Each row is a point. The ring and each string are closed loops that go straight from each point to the next, and from the last back to the first. Before rounding, they use only three directions, however many columns there are. How many times does the string pass through the ring? Passing back the other way cancels.
In the rows, 128 means zero.

Ring, 7 rows:
[[148 160 114 105]
 [149 169 119 120]
 [161 126 136 145]
 [163 113 120 149]
 [163 101 113 139]
 [164  75 128 114]
 [159  99 128 102]]
String (27 x 4):
[[146 183 105 119]
 [159 117 132 125]
 [164  97 148 127]
 [160 126 150 136]
 [154 165 134 143]
 [151 167 115 135]
 [157 130 125 129]
 [163 106 152 131]
 [150 173 133 129]
 [138 230 100 119]
 [146 181 103 118]
 [154 139 121 117]
 [160 101 143 110]
 [161  93 143 104]
 [161  82 141  93]
 [155 111 115  96]
 [153 130 106 110]
 [163  88 134 117]
 [171  42 155 111]
 [167  51 138 100]
 [158  99 114 100]
 [153 136 106 112]
 [159 108 128 116]
 [161  90 141 105]
 [147 155 113  91]
 [147 160 121  97]
 [131 249  79 103]]
Times through: 5

Ring:
[[161 107 130 149 159 127 168  95  89]
 [137 100 142 140 142  99  94 123 110]
 [104  87 144 135 132  96  67 133 127]
 [ 79  82 138 134 136 124 102 119 134]
 [ 90  90 132 137 146 140 140 105 124]
 [143 103 125 149 162 147 192  86  94]]
String, 24 rows:
[[ 92 110 144 128 142 119  90 124 135]
 [109  93 136 138 144 122 119 113 119]
 [ 72  49 128 144 131 132 128 109 126]
 [102  70 129 146 141 131 142 104 114]
 [101  68 126 147 144 140 159  98 112]
 [108 105 135 136 150 134 135 107 120]
 [105 128 139 129 156 140 133 108 126]
 [115 117 137 134 154 134 136 107 119]
 [130  92 127 148 154 139 172  93 101]
 [165  77 112 166 166 159 249  64  69]
 [170 105 120 157 170 153 226  73  76]
 [147 126 134 140 163 135 161  97 101]
 [185 109 125 156 167 134 201  83  73]
 [186  99 127 158 162 123 185  89  73]
 [145 129 141 136 156 117 123 112 109]
 [127 119 141 134 151 118 113 116 117]
 [143  88 135 147 145 108 124 112 101]
 [149  82 139 148 138  90  98 122 100]
 [128  82 137 145 140 106 110 117 108]
 [124  60 139 148 127  86  78 129 110]
 [107  65 143 141 125  86  61 135 122]
 [102  54 138 145 125  96  82 127 119]
 [ 78  54 142 138 119  92  54 138 134]
 [ 72  97 148 124 131 106  53 138 147]]
Times through: 2

Ring:
[[157 142  54 124 109 121 128 163 125 110  78 107 145 177]
 [171 137  48 114 105 115 127 177 126 110  74 113 152 192]
 [177 132  66 115 124 105 138 168 121 122  99 134 146 169]
 [171 131  84 122 137 102 146 153 117 130 117 146 137 144]
 [141 128 130 146 154 101 162 114 113 145 152 163 117  87]
 [119 126 152 161 154 106 166  94 114 149 162 166 107  61]
 [100 130 159 172 150 114 165  81 116 147 160 156 102  51]
 [100 138 141 171 147 120 159  86 116 139 147 140 104  63]
 [109 144 118 163 143 123 151  99 116 131 132 127 111  85]
 [139 147  72 138 122 124 135 140 121 115  94 109 133 146]]
String:
[[148 128  99 134 123 109 145 141 123 129 113 141 133 135]
 [164 124 103 126 136  99 151 145 119 136 127 158 134 131]
 [145 120 118 137 125 105 151 134 123 136 125 155 130 121]
 [140 135 107 143 141 110 151 124 116 133 129 142 123 110]
 [138 137 133 153 176 101 168 100 105 149 169 164 107  63]
 [112 124 182 171 178  98 181  71 108 163 195 187  94  20]
 [103 116 171 167 134 109 166  89 123 150 156 169 108  60]
 [ 88 126 190 184 167 109 178  58 112 159 188 175  89  12]
 [114 141 141 167 169 111 166  85 108 145 165 152 101  52]
 [ 85 140 172 187 174 116 174  55 108 152 182 157  86  13]
 [108 146 136 170 168 116 163  82 108 142 160 143  99  52]
 [120 134 119 153 131 117 150 113 121 132 126 137 119 102]
 [122 144 112 157 149 118 153 106 114 132 135 132 113  90]
 [110 162 104 168 169 126 153  90 105 129 142 115 102  70]
 [119 157  88 157 145 128 143 111 113 121 117 107 116 105]
 [136 160  70 146 149 124 141 125 111 118 112 106 121 120]
 [140 140  89 140 130 117 143 133 119 124 111 125 128 129]
 [139 134  96 139 122 116 143 136 123 125 109 130 131 133]
 [156 146  64 129 131 117 137 149 117 118  99 116 136 151]
 [187 147  10 101  99 120 115 199 126  97  49  91 163 228]
 [184 145  30 107 116 114 125 184 121 108  73 107 154 200]
 [191 135  29  99  97 111 121 199 128 106  60 112 164 221]
 [167 123  68 114  93 111 130 176 132 116  77 127 154 190]
 [156 132  85 128 122 110 141 150 122 125 106 135 138 148]
 [163 141  82 129 148 106 147 142 113 129 123 138 130 130]]
Times through: 1
String, 26 rows:
[[158 151  50 127 125 121 131 157 119 111  87 105 140 165]
 [144 139  89 138 132 114 144 136 119 125 113 129 130 131]
 [167 149  44 121 124 118 130 164 119 111  85 107 143 174]
 [175 146  21 109  98 122 117 188 127  99  54  92 158 215]
 [160 136  45 116  85 123 120 179 133 103  56 100 156 205]
 [138 130  95 137 112 117 140 140 127 123 101 129 135 142]
 [145 146  79 138 137 117 142 135 116 122 110 120 128 132]
 [138 155  73 144 144 123 141 128 113 119 111 110 124 125]
 [130 136 103 146 126 118 145 126 122 126 114 130 126 121]
 [107 133 121 159 117 124 146 110 126 127 115 128 120 105]
 [ 81 145 153 185 157 125 163  65 112 141 158 136  93  37]
 [ 81 133 169 184 150 120 166  66 116 146 162 150  95  35]
 [112 125 137 158 124 116 154 107 124 136 131 146 118  93]
 [127 136 121 153 148 112 156 109 115 137 141 144 115  89]
 [117 135 142 163 160 110 164  92 112 145 159 155 105  61]
 [128 128 120 148 127 113 151 120 122 133 125 144 123 108]
 [111 118 149 158 122 113 157 105 126 141 136 156 118  88]
 [ 83 120 200 186 160 109 179  56 115 161 188 180  89  10]
 [100 135 166 177 172 110 173  68 108 153 180 163  93  27]
 [124 138 123 155 150 113 156 106 114 137 142 143 113  85]
 [116 131 128 156 131 116 153 108 121 135 131 141 117  94]
 [126 134 114 150 132 116 150 118 120 131 124 136 121 106]
 [126 143 107 153 145 117 151 113 115 131 130 131 117  99]
 [123 135 103 148 116 122 142 126 125 124 106 124 127 125]
 [130 145  75 142 113 128 133 138 124 113  89 104 133 147]
 [152 158  38 129 122 128 126 156 119 105  77  89 140 171]]
Times through: 1

Ring (6 x 14):
[[103 172 124 176 161  96 107 126 145  95 133 143 141 144]
 [ 98 141 155 136 128 110 105 126 149  78 122 149 144 114]
 [100 111 175 122 113 119 109 126 151  98 129 143 126 108]
 [117  87 164 124 119 116 125 125 148 146 138 124  90 119]
 [115 115 147 160 145 107 122 125 147 155 151 123  91 144]
 [102 169 127 192 169  96 107 125 147 118 149 138 127 159]]
String, 27 rows:
[[112 139 133 144 141 102 117 126 144 105 123 136 125 124]
 [ 84 174 154 174 149 107  92 126 152  70 139 158 160 138]
 [ 79 172 162 169 143 110  89 126 154  63 138 161 165 133]
 [101 138 152 150 137 109 108 126 149 101 134 142 130 127]
 [125 113 130 117 127 103 129 126 141 114 110 128 111 108]
 [104 128 155 136 128 111 111 126 148 100 128 141 128 118]
 [ 81 135 187 147 122 122  93 126 157  81 143 156 145 122]
 [ 70 126 213 142 111 132  86 126 162  75 151 162 150 118]
 [ 86 123 188 146 122 122  99 125 156  99 148 149 131 125]
 [117 106 151 123 123 110 123 126 146 121 124 130 107 113]
 [123 102 144 119 123 108 128 126 144 128 121 126 102 112]
 [ 93 109 187 146 123 122 106 125 155 124 154 140 112 130]
 [102  89 189 137 117 124 114 125 154 144 155 131  95 127]
 [134  65 152 107 114 113 140 125 143 168 129 111  68 111]
 [132  91 136 120 126 106 136 125 142 151 124 116  83 117]
 [119 113 142 140 135 106 124 125 145 136 133 126 100 127]
 [123 114 133 133 135 103 127 126 143 131 124 125 102 122]
 [133 105 123 144 144  99 137 125 140 165 134 112  79 135]
 [127 119 124 150 147  99 130 125 141 150 134 119  92 136]
 [113 130 139 153 143 104 118 125 146 126 136 131 111 134]
 [123 134 119 158 153  96 126 125 142 138 132 123 103 139]
 [106 168 121 197 174  94 110 125 146 129 152 134 120 165]
 [ 83 204 132 233 189  95  90 125 152 108 170 149 145 185]
 [ 77 215 134 236 190  95  84 125 153  93 168 156 158 184]
 [ 85 189 140 204 170 100  92 126 151  92 154 152 151 162]
 [109 147 132 157 148 101 114 126 145 107 130 137 126 133]
 [125 138 112 135 143  95 126 126 139 107 109 129 120 118]]
Times through: 0
String:
[[115  86 168 101 104 119 123 126 148 116 119 132 106  97]
 [124 107 137 120 126 106 129 126 142 124 117 126 104 111]
 [ 95 118 177 139 122 119 106 126 153 105 140 144 125 121]
 [ 83 120 195 138 115 125  96 126 157  90 144 153 137 118]
 [ 83 121 195 126 109 126  96 126 157  75 134 156 145 107]
 [115 113 148 109 116 110 121 126 145  95 109 137 124  98]
 [115 124 140 135 133 105 120 126 145 113 123 133 117 119]
 [ 94 149 155 159 141 109 102 126 151  93 138 147 139 132]
 [123 127 124 129 136 100 126 126 141 110 113 130 117 115]
 [106 176 114 165 158  93 109 127 143  81 119 145 149 134]
 [ 86 203 128 206 176  95  91 126 149  79 146 155 161 161]
 [ 84 185 146 203 168 102  91 125 153  95 157 152 149 163]
 [106 143 140 160 147 103 112 126 147 114 137 137 122 137]
 [124 136 115 147 148  95 126 126 140 124 121 126 111 129]
 [ 97 190 120 208 180  92 101 125 147 108 151 143 139 168]
 [ 68 225 141 249 194  97  77 125 156  88 177 161 165 192]
 [ 89 171 148 190 160 104  97 125 152 100 152 148 141 155]
 [112 142 131 153 146 101 116 126 144 111 128 135 123 131]
 [125 142 110 137 144  94 125 126 139 104 108 131 123 119]
 [ 86 192 136 174 155 100  91 127 149  52 126 161 174 134]
 [ 82 174 156 159 140 109  90 127 152  52 127 163 171 125]
 [103 136 150 119 120 110 109 127 147  68 108 149 147 100]
 [121 110 141 107 117 108 125 126 143 102 107 133 118  98]
 [102 126 160 141 129 112 110 126 150 105 133 141 125 122]
 [ 74 126 207 146 115 129  89 126 161  84 152 159 144 122]
 [ 79 108 212 130 105 132  95 126 160  92 148 154 134 113]]
Times through: 0
